Each row of a before or after table is a point. One or more steps were done to the points. Then noise was added and the rows were shuffled. The steps act on columns, c1 being the first. Name the steps. A step turns or swaps two columns, mirrors them in a line or flattens them onto one, adds a multiple of one to another, or multiplies or shifts one. Angles are multiples of 10 degrees, from the lower column toward the higher: turns from -170 to 170, lines from 10 to 170 but not 90. Use the fewest steps. Two steps may share a column if one is a turn and the other turns, adds or multiplies; they go together, in the order done. Otherwise the lowest column goes first.
(in the rows, 128 means zero)

Before, 14 rows:
[[ 53 144 116]
 [117 124 139]
 [ 65 143 117]
 [124 171 129]
 [126 170 204]
 [118 167 128]
 [ 77 122 138]
 [127 118 203]
 [136 101 137]
 [123 131 127]
 [137 165 143]
 [129 170 129]
 [131 142 133]
 [120  87 143]]
After:
[[139 130 133]
 [ 89 105 117]
 [ 79  99 116]
 [121 124 137]
 [125 128 126]
 [136 135 130]
 [142 137 131]
 [123 126 204]
 [144 138 207]
 [ 87 103 139]
 [106 113 146]
 [151 142 142]
 [150 141 128]
 [120 124 139]]
Steps: flatten c1 and c2 onto the line at 30 degrees

Before:
[[153 151 137 164  96 111]
 [143 123 129  87 124 134]
 [125 132 141 164  85 163]
 [124 112 163 143 142 172]
 [105  76 113  83 170 143]
 [ 99 175 134 147  68 142]
 [126  98 133 109 183 138]
 [127 130 113 163  93 155]
 [129 167 131 163 128 140]
 [153 142 151 150 113 151]
 [101 127 144 160  90 125]
 [ 98  93 140  73 164 144]
 [134 114 117 111 166 161]]
After:
[[115  82 189  87 119 132]
 [ 97  93 201 164 157 162]
 [ 99 135 195 147 190 143]
 [115  83 205 163 174 125]
 [171  59 193 109  94 138]
 [153  74 176 111  98 160]
 [ 87 111 199 164 129 110]
 [177  36 173  84 119 142]
 [140  72 223 144 121 172]
 [128 127 193 164 128 141]
 [101  90 173 162 150 154]
 [175  54 200  74 126 146]
 [102 104 210 151 120 151]]
Steps: turn c1 and c5 by -130 degrees; shift c2 by -40; shift c3 by 60

Before (10 x 11):
[[113 119 144 247 129 152  97 112 130 140 131]
 [125 132 101 133 127 161  87 136 109 140 142]
 [143 134 104 117 131  45 104 145 134  85 134]
 [144 123 112 119 180 180 113 129 126 116 136]
 [120 142 100 116 141 161  99 104 134 133 117]
 [134 125  96 127 171 167 112 109  76 143 123]
 [122 155  98 146 134 181 107 112  94 116 134]
 [102 102 161 115 120 171  97 109 111 104  97]
 [ 77 101  97 134 119 117 148 118 135 120 147]
 [141 120  96 157 115 170  98  95 127 127 150]]
After:
[[103 118 168 114 123  79  98 111 111 106 151]
 [ 77 119 103 133 118 141 148 117 134 122 111]
 [120 134  96 113 139  90  97 103 135 135 136]
 [139 125 105 158 117  89 100  94 126 128  98]
 [142 130 100 114 129 211 105 145 135  84 133]
 [127 129 102 136 127  96  89 135 110 142 111]
 [133 130  65 128 173  89 112 109  77 142 125]
 [144 128  73 118 180  81 113 125 126 114 110]
 [112 124 142 247 128 107  96 115 132 141 119]
 [123 138  94 146 134  74 107 113  97 113 113]]
Steps: multiply c2 by 0.4; add -0.7 times c5 to c3; turn c6 and c11 by -170 degrees

Before, 11 rows:
[[ 91 123 124 137 130 117 107 106 156 194 143 136 153 156]
 [134 154 159 111 145  94 125  95 141 120 168 126 147 130]
 [173 136 126 115 120 121 137 106 126 164 127 153 155  64]
 [144 159  67 170 132 187 139 104 175 105 131 134 144  87]
 [133 155 138 133 121 138 158 107  95 101 133 186 147 121]
 [ 92  89 149 129 135 225  98 115 133 146 135  99 131 128]
 [131 147 121 120 111 147 129 125 155 142  97 173 116 141]
 [129  53 129 154 116 186 109 157 108 141 128 103 147 138]
 [120 101 140 144 116 131 120  81 154 163 104 141 103 133]
 [103 115 101 128 150 126 158 126 138 118  67 128 111 108]
 [130 125 157 182 121 124 120 147 136 117 101 196 165 104]]
After:
[[ 91  87 148 141 136 225 148 126 133 157 133 100 128 131]
 [103 117 100 117 152 126 107 159 139 110  68 126 112 107]
 [137 156 159 145 144  93 125 120 141 120 166 125 147 131]
 [131 148 121 130 114 148 119  99 156 141  96 170 117 139]
 [131 124 156  86 119 125 165 138 138 119 101 195 166 104]
 [121  98 137 112 117 131 134  60 157 165 106 142 103 134]
 [ 91 121 122 118 128 117 130 109 156 197 143 140 151 157]
 [133 154 141 113 118 139 114  98  94  89 135 185 144 120]
 [128  54 127 110 116 182 151 139 108 149 129 103 146 136]
 [146 158  66  90 135 184 148 113 174 105 132 134 143  86]
 [173 135 123 128 120 121 104  94 126 160 127 153 157  65]]
Steps: turn c7 and c10 by -20 degrees; turn c4 and c7 by 150 degrees; add 1.5 times c5 to c8

Before, 14 rows:
[[127 180 174  97 128 178 128 117 110 106  87 146 136 154 153 112 164 147
  144 120]
 [179 135 106 123  77 112 110 102 145 145 126 133 147 161  91 150 118 183
  114 137]
 [125  99 151 132 127 164 134 165 175 129  93 165 108 124 143 183 162 108
  148 131]
 [123 154  90 136 117 140 177 162 153 143  87 140 140 100 116 134 151 162
  153 101]
 [161 171 145 128 110 127 107 128 173 143 143  98 148  98 125 160 105 127
  146  98]
 [150 179 126 154 120 120 167 168 106 107 124 107  86 146  75 114  96 161
  110 120]
 [152 125 134  98 130 168 101 142 149 126 169 122  90 159 134 151 105 116
  154 121]
 [113 172 117 135 112 114 102 166 155 150  90 112  81 118  86 133 107 173
  111 151]
 [134 127 157 118  63 158 166 127 119 146 106 102 144  76 155 177 161 181
   96 124]
 [130 112 106  96  70 145 128 172 181 133 121 148 127 155 146 136 101 148
   77 151]
 [146 135 130 149  95 147 116 107 111  97  85 130 109 111 136 188 133 144
  145 158]
 [177 176 101 136  90 146 103 109 116  98 142 130  92 158  83 150 163 109
  143 153]
 [175 166 173 120 110 123 118 138 108 161 114 112 138  83 158 120 126 115
  138 155]
 [144  96 133 156 107 178 119 124 154 118  98 178  93 123 144 138 144 147
  109 157]]
After:
[[143 165 125 155  47 178 118 124 155 117  98 177  93 124 145 138 145 135
  109 157]
 [161  88 151 128  52 127 107 127 172 129 144  99 149  97 126 160 105 141
  146  99]
 [151  92 113 153  60 120 167 168 105 113 124 107  86 147  75 114  96 176
  110 121]
 [134 146 162 118   3 158 168 127 119 123 107 102 145  75 156 176 160 177
   96 124]
 [123 115 108 136  56 139 176 162 153 164  86 141 140 100 116 135 150 170
  152 101]
 [114 103 135 135  53 114 102 166 155 151  89 112  81 119  86 134 107 186
  110 151]
 [175  88 184 120  50 123 117 138 108 125 114 111 137  82 159 120 127 129
  137 155]
 [128  85 150  98  67 177 127 116 111  81  86 147 134 154 154 113 165 163
  144 120]
 [178 140 120 122  17 111 109 102 145 156 125 134 146 161  92 148 119 183
  113 137]
 [147 127 109 150  34 146 115 108 111 103  85 129 109 111 136 188 133 145
  145 158]
 [152 127 131  98  69 167 100 142 149 123 168 122  90 159 135 151 105 117
  153 121]
 [130 149 116  96  10 145 128 171 182 146 122 147 127 155 145 136 102 140
   78 151]
 [124 149 146 132  67 164 134 165 175 113  92 166 108 124 142 183 162  99
  149 131]
 [177  76  88 135  31 147 102 109 116 123 142 130  91 158  84 150 163 126
  143 154]]
Steps: mirror c2 and c18 in the line at 80 degrees; turn c3 and c10 by -40 degrees; shift c5 by -60

Before:
[[ 90 115 123 107 153 148 104  84 120 147  84 149 137  87 154 132 138 148
  125 146 136 160 161 162 150 137 148 108  81 151 104 156 132 145 131  98
  119 117 190 162 120 117 133 132 120 143 170 151]
 [152 125 143 145  69 112 153 145 167 152 150 112 114 111 132 161 105  80
  155 156  85 123 194 145 149 153  93 155 130 113 128 120 124 178 134  98
  114 110 130 157 159 108 111 152 104  83 176 109]
 [145 169  92 125 105 100 122 113 167 140 129  89 156 158 129 129 171 111
  127 154  89 166 111 103 148 100 100  87 148 126 126 128 120 139  97 136
  113 144 111 155 131  97 109  91  74 144 127 123]
 [141 162 102 135 100 184 134 109  91  80 105  82 106 133 181 140  87 133
  154 169 151 149 123 170 154 172  99 112 139 157 162 127 139 150 152  83
  130 113 120 174 142 116 106  88 127  94 133 162]
 [103 102 157 127 103 144 183 134  99 120 153 136 170 102 156 106 151 131
   81 104 135 180 126 153 186 144 113 146 120 132 145 143 105 139 119 104
  100 145 153 154 123 181 101 137 104 129  99 142]
 [155 155 176 174 101 175 148 153  97 100 156 121 179 108 102  90 126 106
   79 162  81 152 141 169 105 186 141  95 110 180  98 110 137 155 167 131
  117 104 119 120 131 173  82 114 136 123 137 102]
 [138 140 166 175 129 186 129 149 145 165 176 130 146 159 153 118 134 127
  153 170 135  93 142  92 168 114  98 149  82 122 171 166 127 141 111 106
  160 136 160 125 165 103  66 127 160 134 147 120]
 [ 88 158 110 141 155 102 116 173 169  80 110  97 142 151 119 139 155 142
  114 156 113 117 111 125 165 157 141 123  92 136 133 122 143  97 113 158
  138  83 158 156 187 154 153 106 100 161 108 144]
 [137 129 117 170 100 148 117 138 130 142  95 154 113  75 114 120  90  99
  135 102 118 135 115 116 155 168 160  70 122 105 166 133 161 160 119 158
  145 115 137 201 107 121 131 166 154 120 117 164]
 [150 124 120 160  82 161 151 133 103 145  94  71 118 101 155 140 137 160
  132 101 158 110 155 145 167 140 138 119 156 143 138 107 102 102 123 146
  124  86 115 140 127 116 114 113  70 165 129 151]
 [114 133 176 116 122 111 168  88 116  91 137 142 136 140 143 137 153 116
  148 144  86 167 158 123 112 174 107  95 110 130 176 154 125 133 175 107
  150 137 125 159 169 122 100 137  95 131 125  88]
 [122 129 166 113 155 119 164 132 175  80 105 133 133 126 124 110 175 122
  110 161 155 137 187 154 185 166 129 159 159 113 154 162 100 166 145 117
  143 142 108 132 156 130 149 153 161  87 186  90]
 [110 139 167 162 133 151 169 112  96 157 153  94 113 140 120 148  95 116
  118 114 161 138 150  91 132 106 160 149 163 128 170 101 149 129 101 165
  110  63 161 147 122 149  90 109 109 111 132 155]]
After (13 x 48):
[[139 128 117 169  99 148 117 134 128 141  93 154 121  73 117 123  91 102
  138 102 116 135 114 118 157 165 160  79 123 101 167 134 172 160 118 160
  146 115 135 200 107 122 130 168 154 119 115 165]
 [141 163 103 136  99 185 135 111  88  78 105  80 119 132 180 141  91 131
  156 169 147 147 124 171 156 173 101 111 139 156 163 123 141 150 152  83
  131 112 117 173 140 115 103  90 125  93 133 160]
 [152 125 144 143  68 110 152 145 165 151 150 113 124 111 130 160 105  78
  150 156  82 120 196 142 149 154  94 155 132 115 126 121 118 179 134  98
  116 110 133 155 158 108 111 152 105  82 175 111]
 [113 134 175 118 123 113 166  88 115  89 136 145 127 141 147 138 151 117
  144 141  87 165 155 125 113 173 108  96 106 129 175 155 133 134 173 108
  151 137 123 159 169 122  97 137  96 129 125  89]
 [137 137 166 176 131 184 130 147 144 163 176 130 133 160 156 116 133 128
  152 171 139  94 142  92 165 112  97 150  79 121 166 167 124 141 108 106
  160 139 161 126 164 100  65 128 162 135 148 119]
 [101 102 154 125 103 146 183 133 100 120 151 136 147 102 159 107 151 127
   83 103 137 182 127 154 187 144 113 142 119 132 145 143 103 139 117 105
   97 146 153 154 124 178  98 139 102 129 103 143]
 [149 122 119 159  83 163 152 134 101 147  91  72 123 102 155 140 139 160
  132 100 160 113 153 145 166 144 139 114 157 144 141 108  99 103 124 149
  125  87 115 138 127 116 112 115  66 165 128 153]
 [122 128 165 111 154 122 165 133 175  82 105 135 130 126 122 107 177 122
  107 161 157 138 187 154 183 166 129 154 160 112 153 161  93 168 146 116
  143 143 106 135 154 133 151 155 160  85 191  92]
 [110 139 166 161 131 149 170 109  99 156 152  94 125 143 118 147  92 114
  118 113 158 140 150  94 134 105 161 151 163 123 170  98 143 128 100 160
  113  60 158 147 122 148  91 110 111 111 135 152]
 [158 155 172 173 103 171 148 151 100  97 156 123 150 109 103  89 129 103
   79 161  81 152 140 172 103 184 144  99 107 181  96 113 143 154 163 134
  117 105 118 118 133 175  82 116 138 120 138  99]
 [144 170  91 124 102  97 120 112 166 141 127  90 139 157 128 128 172 112
  124 153  90 167 111 102 147 101 102  87 149 127 127 129 126 138  96 137
  110 142 110 156 133  95 109  91  72 142 128 124]
 [ 91 117 122 105 152 148 103  87 119 149  84 149 131  86 151 135 139 147
  125 148 134 159 163 163 151 137 146 106  82 154 103 159 136 142 130  97
  117 118 189 164 121 117 134 134 121 141 170 152]
 [ 87 158 111 139 153 102 115 173 169  79 109  96 137 152 119 140 155 144
  112 154 112 115 113 124 164 152 142 128  92 136 132 120 144  99 111 158
  139  80 157 156 189 152 150 106  98 162 109 143]]
Steps: multiply c13 by 0.4; turn c28 and c33 by -10 degrees

Before, 11 rows:
[[162 140 120 145 107 131 154  98 175 107 122 171 128 126  92 121 151 111
   77 114 135  99 111 101 135  77 137 132 130 107 135 113 164 135 146 160
   59 125 104 148 124 150 116 124 172 174 141  99 118 109 117 135 139  95
  135 134 142 159 165  95  89  97 131 103]
 [143 109 158 114 116  69 129 166 108 123 145 131 122 146 109 137  96 110
  130 123 141 136  75 100 127  79 102 144 124 147 131 103 164 155 166  69
  135 145 145  88 113 130 127 104 108  84 168 132 141 107 121 144 134 142
  163 155 188 119 185  99 111 146  85 115]
 [153 146 140  96 109 155 138 112 157 145  86 100 150 119  81 114 173  66
  105 124 136 101 165 154 123  98 116  72 125 159  95  81 182 144 107 127
   97 151 144 130  94 172 120 118 103 130 103 166 114 145 100 161 128 139
  146 152 108 123 163 173 152 142  73 141]
 [128  79 151 138  91 122 102 164 149 140 174 147 184 126 148 129  81  85
  116 162 101 171 100 108 155 130 109 130 148 142 154 110 157  92 141 132
  103 114  65 142 120 147 120 119 135 130 120 129  75 129 147 117 130 102
  169 139 110 127 104 118 117 122  84 188]
 [126 137 107 132 143 117  98 169  95 158 116 120 112 163 133 126  98 126
  121  75 152 110 125 127 150 106 117 106 128 133 135  92 148 113 125 125
  132 149 168 122  58  93 115 103 151 122 141 116  75 192 108 127  93 151
  128 176 134 129 146  90 129 116 109 158]
 [119 149 138 170 130 127 129 147 140  83 146 150 173  99 157 152 115  99
   91 123 121 134 116 142 161  69 137 132 161 187 132  67 143 111 130 131
  116 166 133 112  65  99 119 110 119 126 138 163 134 116 107 160  95 155
  110 121 134 111 149 153 120  92 115 127]
 [120 145 125 188 158  71 166 104 130  99 159 145 117 139 134 164 133  93
  133 150 104 108  94 150 144 116 138 151 117 175 126 104 111 184  96 137
  169 106 151 166 117 145 134  90 138 142 176 141 146 123 154 123 152 198
  119 113 160 130 123 110 119 201 125 113]
 [110 149 142 186 139  96 184 125 143  99 125 112 157 151 111 116 150 184
  110 137 154 125 148  88 170  99 134  73 103 107 138 164 128 106 132 130
  119 135  91 130 119  59  91 131 147 157 126 153 172 156  93 120  87 157
  136 129 119 102  94 130 161 129 112 144]
 [126 103 154 141  71 101 105 141 180 119 121 100 161  87 145 124  93 110
  158  89 118 131 129 119 133 108 105  94  84 134 135  98  96 139 148 126
  141 129 103 134 132 132 160 101  92 112 190  94 115 135 115  67 108 140
  154 140 143 137 135 113 111 101  99 104]
 [119 120 100  99 111  61 149 162 104 107 118 144 126 112  96 121 156  90
  134 112 115 108 119 110 134 143 126 138 136 123 179 113 158 126 141 157
  123 138 159 119 114 117 152 141 103 122 104 126 125 152 161 148 143 116
  114 121 123 104 102 127 145  87  92 150]
 [187 107 139 176 127 101  95 160 125 163 138 126 143 178 184 173 139 163
   96 142 150 106  91  77 176 101 113  84 137 129 169  63 141 106 101  53
  163  80 135 122 105 136 123 125 106 153 169 151 163 151 104 135 194 169
  106 151 115 137 170 123 119 111  99 111]]
After (11 x 64):
[[125 102 155 139  72 102 106 140 177 119 120 102 160  65 146 120 114 112
  155  91 117 131 129 121 132 109 107  94 125 135 134  99  99 138 148 124
  140  84 103 133 135 132 163  96  88 108 187  92 116 134 115  68 111 138
  155 141 140 137 135 114 111 100 102 103]
 [127 136 105 133 144 120  97 169  88 158 117 119 106 186 135 127 118 125
  119  75 153 110 128 127 149 107 118 105 152 136 135  91 149 112 124 130
  129 126 170 126  58  92 116 102 146 122 142 116  75 193 107 125  92 151
  128 179 131 133 149  89 128 116 108 161]
 [125  78 150 140  93 125 103 165 149 142 173 149 185 123 148 129 105  87
  115 162 101 170 101 108 156 129 110 131 115 139 151 111 160  94 138 134
  104 148  63 140 119 143 123 121 133 132 119 128  78 129 143 114 131 105
  170 135 110 127 104 120 115 120  84 189]
 [117 120  97  97 111  61 150 160 101 110 117 147 128 103  97 120 176  93
  133 113 116 107 116 111 133 145 124 136 138 125 181 112 155 125 138 155
  128 132 157 125 115 118 150 142 104 120 106 127 122 157 159 150 142 114
  114 122 122 102 106 129 145  87  91 149]
 [165 142 119 146 107 131 157  99 174 108 123 170 128 125  94 120 173 109
   76 115 136  96 107 106 136  76 137 133 127 107 132 111 165 135 148 160
   57 127 101 151 123 149 116 122 174 173 141 100 117 106 118 134 144  98
  133 133 143 159 163  95  88  97 132 100]
 [108 150 140 186 136  96 187 125 142 100 124 116 160 164 115 112 173 184
  111 136 157 127 150  86 170  98 137  71 136 106 136 165 129 105 137 130
  117 106  94 130 121  61  91 132 148 160 124 154 169 151  97 122  83 156
  134 130 120 102  91 128 163 131 112 144]
 [121 147 140 168 128 124 134 147 140  82 148 146 170  83 155 151 133 101
   92 125 123 136 113 139 165  66 137 130 167 187 133  65 141 111 132 131
  122 164 132 112  62 101 115 110 118 128 136 164 133 118 105 159  96 159
  109 119 131 111 154 154 116  93 114 124]
 [186 104 140 177 129 103  92 159 124 164 137 129 143 206 185 173 159 163
   94 140 151 106  91  82 174 101 112  87  79 127 171  66 144 104 100  52
  161 133 135 120 106 136 119 125 103 155 170 150 162 151 102 135 194 170
  109 150 118 139 173 123 120 112  99 110]
 [144 109 155 113 119  67 130 166 107 125 146 132 122 156 107 132 117 111
  130 122 142 135  75 101 130  79 106 145 139 150 133 107 161 153 167  70
  136 124 147  88 115 130 126 106 106  85 167 134 143 105 121 147 135 143
  165 158 188 120 181  99 113 149  83 119]
 [117 147 126 191 157  72 169 104 128 100 158 143 121 143 133 166 156  95
  137 149 103 106  94 152 138 116 136 152 106 173 128 105 110 187  94 139
  174 118 148 163 113 144 132  93 137 144 177 142 147 125 159 122 149 201
  119 117 162 127 127 111 121 203 128 114]
 [150 146 138  94 107 153 138 112 158 144  86 101 150 115  80 114 192  66
  110 122 130 102 164 156 125  98 113  75 152 160  96  79 185 138 108 129
   97 127 141 133  96 171 119 116 103 135 104 165 113 146 104 159 127 137
  147 154 108 125 164 170 154 141  75 140]]
Steps: multiply c14 by 1.6; shift c17 by 20; swap c29 and c38

Before, 9 rows:
[[102 119  85 102 162 147 162 151 143 141  94 147 144 113 124 114 139 123
  135  95  64 118 134 145 147 120 123 116 116 152 143 121 133  74 136 170
  149 152  85 151 122 111 101 108 158  83 157 118 111 151  90 104 106 103
  149 147 148 128 129 107 155  98 127 156]
 [128 129 136 129  87 116  75 120 140 111 107  89 104 142  98 167 123 111
  133 126 143 179  66 113 122  91 141 127 128 142 110  98 104 138 152 111
  138 148 143  86 120 172 135 137  96 132 104 132 143 165 168 158 174  94
  140  97 106  58 127 110 141 102 148 121]
 [ 85 112 179 146  95 119  99  89 123  91 145  78 119 111  64 139  91 133
  127 148 121 138  86 131 132 102 113 150  86  94  71 128  96 140 124 157
  142 160 138  96 121 141 185 135  96 127 121 121 184 172 154 172 148 110
  111 130 107  83 118 150 141 154 145 143]
 [ 95 156 106  78 141 117 158 130 163 121  93 154 182 137 100  98 137 108
  105  81  91 137 146 132 146 129 154  90 121 170 153 155 133  83 151 131
   89 144 118 125 139  96 138 124 183 128 181 134 124 135 116  87 112  99
  148 141 149 123 137 134 145  81 124 128]
 [100 118  87 122 125 136 161 153 142 110  93 163 151 129  94  90 121 127
  101  98 111 150 147 155 179 121 169 113 117 168 149 148 170  62 143 131
   97 136 104 169 107 124 133 130 120 145 161 147 141 127 115  93 127 118
  155 156 105 129 141 126 121 105 141 140]
 [110  86 134  94 138 118 163 159 146 144 119 131 133 118 143 102  88 134
  128  95  95 113 119 138 151 150 127 118  93 149 149 121 105 115 109 185
  142 120  69 120 144  97 141 104 166 109 143 139  89 119 108  91 115  83
  132 143 154 123 112  96 174 125 116 129]
 [123 142 146 147  94 100  80 109 126 104 119  72 110 131 102 145 120 154
  101 144 129 192 114 119 125  72 141 130 129 148 118 126 130 121 149 121
  136 173 117  98 127 171 130 162 141 155 128 146 137 179 152 137 132 110
  120 124 121  91 128 140 135 124 160 115]
 [ 86  97 181 136 109 104  86  80 151 163 135 137 118 117 150 150  44 142
  140 120 109 135  97 128  92 146 105 118 131 124  80  82  99 152 108 138
  158 100 109  91 119 135 184 133 100  91 144  88 172 130  89 154 120  74
  122 128 120 129 112 183 124 139 102 143]
 [138  94 128 103 148  71 134 151  99 115  77 105  84 180 157 156 112 142
  106 112 152 166 115 126 194  99 141 159 176 189 149 173 153 149 125 122
  108 117 121 161  86 121 124 167 199 158 101 116 115 209 147 125 142 149
  162 124 159  51 120 134 151 115 131  97]]
After, 9 rows:
[[139  95 129  88 146  69 130 148 101 116  81 106  85 181 157 159 112 146
  105 113 148 170 119 125 193  87 136 156 177 192 148 171 154 149 126 124
  109 120 121 160 102 126 123 164 202 157  99 104 113 210 150 121 147 209
  162 125 162  52 123 134 199 115 128  92]
 [ 91  98 181 118 107 104  87  84 154 165 136 136 117 120 150 147  44 143
  143 121 108 133 100 127  94 148 102 120 128 125  77  86 100 152 111 139
  160 101 109  85 138 136 181 130  98  94 142  50 173 131  91 152 120 130
  124 130 118 132 113 181 176 142 102 143]
 [120 138 144 129  98  99  85 110 127 103 121  73 109 131 103 143 118 157
   98 146 127 196 117 119 125  56 138 131 129 147 123 122 138 117 146 121
  140 172 113  97 143 168 129 159 135 155 126 163 138 182 153 135 133 167
  117 122 123  92 130 141 184 125 158 115]
 [123 128 133 116  86 118  74 120 139 113 105  88 103 140  99 167 120 109
  131 129 141 179  67 114 126  82 146 127 128 139 110 102 106 139 147 111
  141 145 144  86 129 173 137 137  93 131 103 136 145 164 168 158 172 154
  143 101 107  56 133 112 192 105 149 119]
 [110  86 135 140 138 121 164 164 148 145 120 130 136 120 143 103  90 137
  130  95  97 112 123 135 156 158 130 119  93 146 146 121 106 113 105 184
  142 118  67 121  95  96 139 105 168 109 143 152  88 119 109  88 117 146
  131 142 158 125 115  99 224 124 117 129]
 [ 96 159 108 136 144 119 157 133 160 123  91 153 180 136 103  99 136 108
  106  81  94 137 144 134 146 130 152  89 118 167 153 156 133  83 150 133
   91 141 114 123  76  94 136 126 181 127 181 136 122 136 116  92 115 156
  152 138 149 121 136 136 194  84 126 127]
 [101 117  84 120 164 147 166 147 144 143  95 148 145 114 124 116 136 118
  137  94  60 120 134 147 148 115 124 116 114 150 147 122 130  73 136 170
  150 156  86 150  99 112 101 105 161  82 156 106 110 155  91 106 102 165
  152 146 148 129 127 104 203 101 129 154]
 [102 117  85 110 124 141 161 156 140 107  93 162 155 133  98  93 125 131
  102  97 111 150 151 154 178 119 170 114 115 169 147 149 172  63 143 130
   98 135 104 170 118 123 129 136 116 144 163 169 139 127 114  92 129 175
  156 150 103 130 147 127 171 105 143 139]
 [ 84 114 181 118  97 121 102  88 128  92 147  78 120 112  62 138  91 133
  127 150 122 136  88 131 137  94 116 147  82  92  68 129  96 142 121 160
  146 162 140  98 146 142 184 135  96 126 124 113 186 171 152 168 149 169
  110 129 112  86 118 152 193 152 143 140]]
Steps: swap c4 and c41; multiply c26 by 1.3; multiply c48 by 2; shift c54 by 60; shift c61 by 50
